Rows are points. Each copy is the shape, with its points in the same order, stretched, turned, moved and blurred by noise. Say if it was mirrored as well.
In the rows, 128 means zero.

Shape:
[[132 109]
 [ 97 107]
 [205  84]
 [134  48]
 [126 114]
 [ 73 111]
 [ 90 129]
 [133 155]]
Copy 1 (8 x 2):
[[123 119]
 [100 137]
 [183  62]
 [ 95  72]
 [126 124]
 [ 79 157]
 [106 157]
 [154 150]]
Copy 1 is: only turned
Copy 2, 8 rows:
[[130 149]
 [101 123]
 [161 207]
 [ 84 184]
 [134 140]
 [ 88 110]
 [114 103]
 [165 117]]
Copy 2 is: mirrored
Copy 3:
[[108  98]
 [ 76 114]
 [154  43]
 [ 77  40]
 [104 103]
 [ 59 125]
 [ 81 135]
 [138 140]]
Copy 3 is: only turned
Copy 4 (8 x 2):
[[154 105]
 [130  84]
 [228 108]
 [196  53]
 [154 105]
 [108  76]
 [115 101]
 [133 140]]
Copy 4 is: only turned

Shape (9 x 3):
[[128 116  85]
 [ 79 140 155]
 [126 124  84]
 [101 108 151]
 [ 79 113 161]
 [ 91 120  98]
 [ 89 202 108]
 [ 78 138 144]
 [218 116 147]]
Copy 1 (9 x 3):
[[ 84 144 117]
 [136 123 192]
 [ 90 146 118]
 [130  99 162]
 [133  95 184]
 [ 82 131 152]
 [116 207 189]
 [118 122 190]
 [192 132  61]]
Copy 1 is: only turned
Copy 2, 9 rows:
[[139 159 117]
 [102 129 189]
 [122 159 118]
 [138 127 178]
 [132 136 203]
 [135 171 158]
 [ 48 170 164]
 [111 143 197]
 [129  58  70]]
Copy 2 is: mirrored
Copy 3 (9 x 3):
[[ 83 140  97]
 [ 83  90 171]
 [ 81 152 104]
 [ 99  81 142]
 [ 85  66 156]
 [ 58 117 116]
 [ 54 176 176]
 [ 72  98 163]
 [204 147 116]]
Copy 3 is: only turned
Copy 4:
[[116 131 161]
 [164 124  78]
 [114 131 166]
 [134 100  96]
 [144 106  72]
 [115 140 113]
 [180 190 106]
 [150 128  78]
 [168  62 211]]
Copy 4 is: mirrored

Shape:
[[138 181  80 161]
 [101 198 155  81]
 [158 160 133 114]
 [ 69 191 146  65]
 [116  79 127 196]
 [ 94 143 168 131]
 [100 108 187 119]
 [139 165 168 141]
 [ 98 107  81 175]
 [101  94  72 147]]
Copy 1 (10 x 4):
[[146 162 185 144]
 [ 72 164 116 147]
 [128 156 101 149]
 [ 49 156 123 114]
 [157  52 144 162]
 [ 96 101 120 166]
 [ 87  82  84 152]
 [121 136 100 190]
 [146  79 167 131]
 [153  87 158  98]]
Copy 1 is: mirrored
Copy 2 (10 x 4):
[[173 158  77 111]
 [198  78 124 174]
 [163 131 147 137]
 [187  50 104 178]
 [ 58 179 109 167]
 [129 117 123 197]
 [ 97 109 155 208]
 [160 149 149 184]
 [ 89 151  65 133]
 [ 82 129  76 119]]
Copy 2 is: mirrored

Shape:
[[129  86  87  90 125 182]
 [ 85 182 129 125  84  80]
 [136 116 108 122 178  81]
 [123 183 157 134  84  79]
 [142 154  90 145  83  97]
 [139 176 120  86  82  80]
 [ 35 183 148 152 156 105]
 [112 129 149 137  91 192]
 [ 92  54 134 128  90 187]]
Copy 1 (9 x 6):
[[155  90  98 147 168 196]
 [ 99 149 166  95  96 163]
 [150 179 104 176 134 119]
 [120 133 158  71  71 124]
 [ 90 126  89 113  98 144]
 [129 160 129  71  82 162]
 [ 94 157 208 159 141 133]
 [128  38 153 105 138 152]
 [150  34 142 160 105 202]]
Copy 1 is: mirrored
Copy 2, 9 rows:
[[130 107  98 136 119 194]
 [ 94 147 120 106 104  64]
 [188 111 103 112 137 107]
 [102 116 153 128 114  55]
 [113 124 103 169 129  91]
 [ 94  87 110 116 119  68]
 [130 200 156  72 135 100]
 [ 88 141 163 143 121 178]
 [134 140 136 145  75 202]]
Copy 2 is: mirrored
Copy 3:
[[123  69  75  86  85 177]
 [ 80 160 180 109 104 125]
 [111 127  81 102 176 120]
 [118 169 174 133 120 130]
 [ 90 172 112 135  90 156]
 [129 174 143  89  90 118]
 [ 44 118 202  94 174 141]
 [120  74 149 133  81 204]
 [105  21 105 141  64 173]]
Copy 3 is: only turned
Copy 4 (9 x 6):
[[130  58  91 105 171  95]
 [ 50 156 110 119  60 115]
 [ 75 113 122 163 147 183]
 [ 83 159 123 110  42 144]
 [ 99 134  72 146  67 128]
 [ 85 148  70  96  75 151]
 [ 23 170 189 124 105  97]
 [147 109 137  98 103  60]
 [124  31 146 108 110  70]]
Copy 4 is: mirrored

Shape, 13 rows:
[[140 154 159  92 168  85 168 179]
 [ 99  85 116 150 105 183 141  80]
 [176  89  87 157 147 110 133 108]
 [154 158 145  71  94 167 108 106]
 [ 85 106 154 163 161  72  97  85]
 [ 82 181 190 144 142  81 184 153]
 [ 65 184 108 179 167 185 114  65]
 [ 66 143 177  93 147  97 147 166]
 [170  98  95 138  90 108  83 129]
 [147 174  95 134 146 108 158 108]
 [ 75 142 122 105  61 139  94 158]
 [163 103 122 183 130 117  79 120]
 [ 65 102 137 124  62 169  80 163]]
Copy 1 (13 x 8):
[[217 164 166  81 149 149 190  97]
 [ 99  47  86 127 128 138 113 147]
 [144  95 135 182 180  97 136 129]
 [ 97 140 126  83 141 170  71  82]
 [157  76 157 114  58  46 157 126]
 [172 140 188  84  78 155 239 116]
 [ 97 127  41 163  28 125 139 108]
 [195 125 157  43  94 132 169 139]
 [104 119 172 148 163 113  83 158]
 [118 170 121 145 140 112 171  95]
 [ 92 140 141  57 100 157 100 195]
 [138 102 171 181 122 114 100 141]
 [105  95 137  64 100 167  66 227]]
Copy 1 is: mirrored
Copy 2:
[[141  71 171 120 139 137 183 159]
 [ 77 136 138 156  88 176  98  47]
 [ 83 135 135 141 166 206 133 121]
 [164 136 148  82 109 146  87  94]
 [ 57 165 178 146 157 105 122  98]
 [110 129 182 134  82  94 191 134]
 [141 181 115 200 116 135 132  42]
 [117  84 170 121 107  80 149 132]
 [ 85 152 120 103 154 184  85 130]
 [127 150 131 130 146 167 186 106]
 [105 126 100  94  82  99  93 109]
 [ 83 158 133 159 154 175  72 139]
 [ 78 108 105 122  72 113  52 104]]
Copy 2 is: mirrored
Copy 3 (13 x 8):
[[117 169 173 139 165 118 145 220]
 [127  83 136  99  95 128 184  94]
 [130 134 112 167 186 110 198 102]
 [157 164 146  64 101 113 119 113]
 [ 45 122 170 184 142  78 126 109]
 [102 152 181 183  82 118 114 226]
 [ 59 130  73 134  84 171  94 109]
 [ 88 116 196 114 121 100 112 217]
 [169 106 127 151 164  72 141  91]
 [124 180  82 162 128 113 154 159]
 [162  65 146  94  87  75  80 163]
 [132 114 140 187 173 119 126  73]
 [158  22 176  85 100  99  83 135]]
Copy 3 is: only turned

Shape (15 x 9):
[[ 62 131 128  92 161 164 105 150 151]
 [ 70 117 147  82 195 211 125 172 113]
 [121 140 100  68 146 191  97 133 154]
 [153 120 121 147  97 134 140 183 105]
 [135 140  94 173  87 144 128 164 106]
 [144  88  71 186 134 114 141 147 136]
 [146 123 113 130 131 102  99 138  78]
 [148 115 127 185 138 124  91 118 118]
 [150 116 136 224 104 110 129 124 123]
 [ 91 154 130  87 194 161 152 129 133]
 [110 166 144 150  88 124 157 173 126]
 [ 66  96 154  57 153 182 111 146 148]
 [178 138 158 151 109 140 153 182 142]
 [153  95 120 162  95  99 154 116 108]
 [ 85 118 131  90 159 212 131  98 108]]
Copy 1, 15 rows:
[[105 128 122 148 193 154  99  41 136]
 [131  95 141 181 197 175 105  29 183]
 [147 171 131 130 168 180 119  46 129]
 [176 126 180 108 136  77 144 116 115]
 [173 129 171 116 152  72 190 123 104]
 [150 115 133 161 150 102 135 139  50]
 [115 137 210 122 150 110 144 123  92]
 [114 155 150 158 112  76 158 136  88]
 [125 135 127 141  98  45 172 171 101]
 [118 123 113 158 204 192 109  90 172]
 [150 125 143  87 163  66 148 120 155]
 [103 116 118 139 163 174  80   7 153]
 [169 158 140 112 107  67 114 133 152]
 [126 115 139 108 104 104 146 149  95]
 [126 107 113 162 159 207 161  61 171]]
Copy 1 is: mirrored
Copy 2 (15 x 9):
[[141 111 115 146 128 204  84 119 169]
 [161 157  51 139 136 220  95 129 188]
 [161 133 121 154  79 226  92 162 122]
 [127 170 117 153 161 134 143 126  69]
 [156 152 137 166 166 132 144 106  55]
 [157 115 107 133 184  92 112 125  61]
 [150 169 145 106 136 138  99  93  85]
 [160 110 116 127 123 100 104  71  76]
 [145 100 119 132 150  57 143  73  61]
 [172 150 110 106 104 176 101 156 195]
 [120 147 153 156 150 129 156 122 117]
 [116 108  86 133 118 235  90 139 174]
 [119 156 109 160 116 110 149 148  87]
 [132 128 131  98 152  98 148 119  67]
 [180 131  79 110 103 215 124 132 154]]
Copy 2 is: mirrored
Copy 3, 15 rows:
[[144 135 114  89 131 142  91  93  93]
 [ 90 151 126  86 132 143  84 107  66]
 [146 131 188  87 133 181 120  76 105]
 [131 117 138 121 133 146 164 193 145]
 [140  70 134 137 115 153 158 175 138]
 [147 115 100 173 159 185 184 172 129]
 [ 93 119 128 148 121 146 166 144 180]
 [151 127 114 192 114 162 136 134 136]
 [176 111 108 197 110 137 151 170 126]
 [112 146 129  87 107 140 152  72  78]
 [172  93 120 100 103 101 150 165 131]
 [128 155 134  80 162 122  66  92  88]
 [184 150 165 119 118 160 168 192 128]
 [121 115 131 179 138 108 186 152 147]
 [ 82 117 168 113 112 118 102  57  56]]
Copy 3 is: mirrored
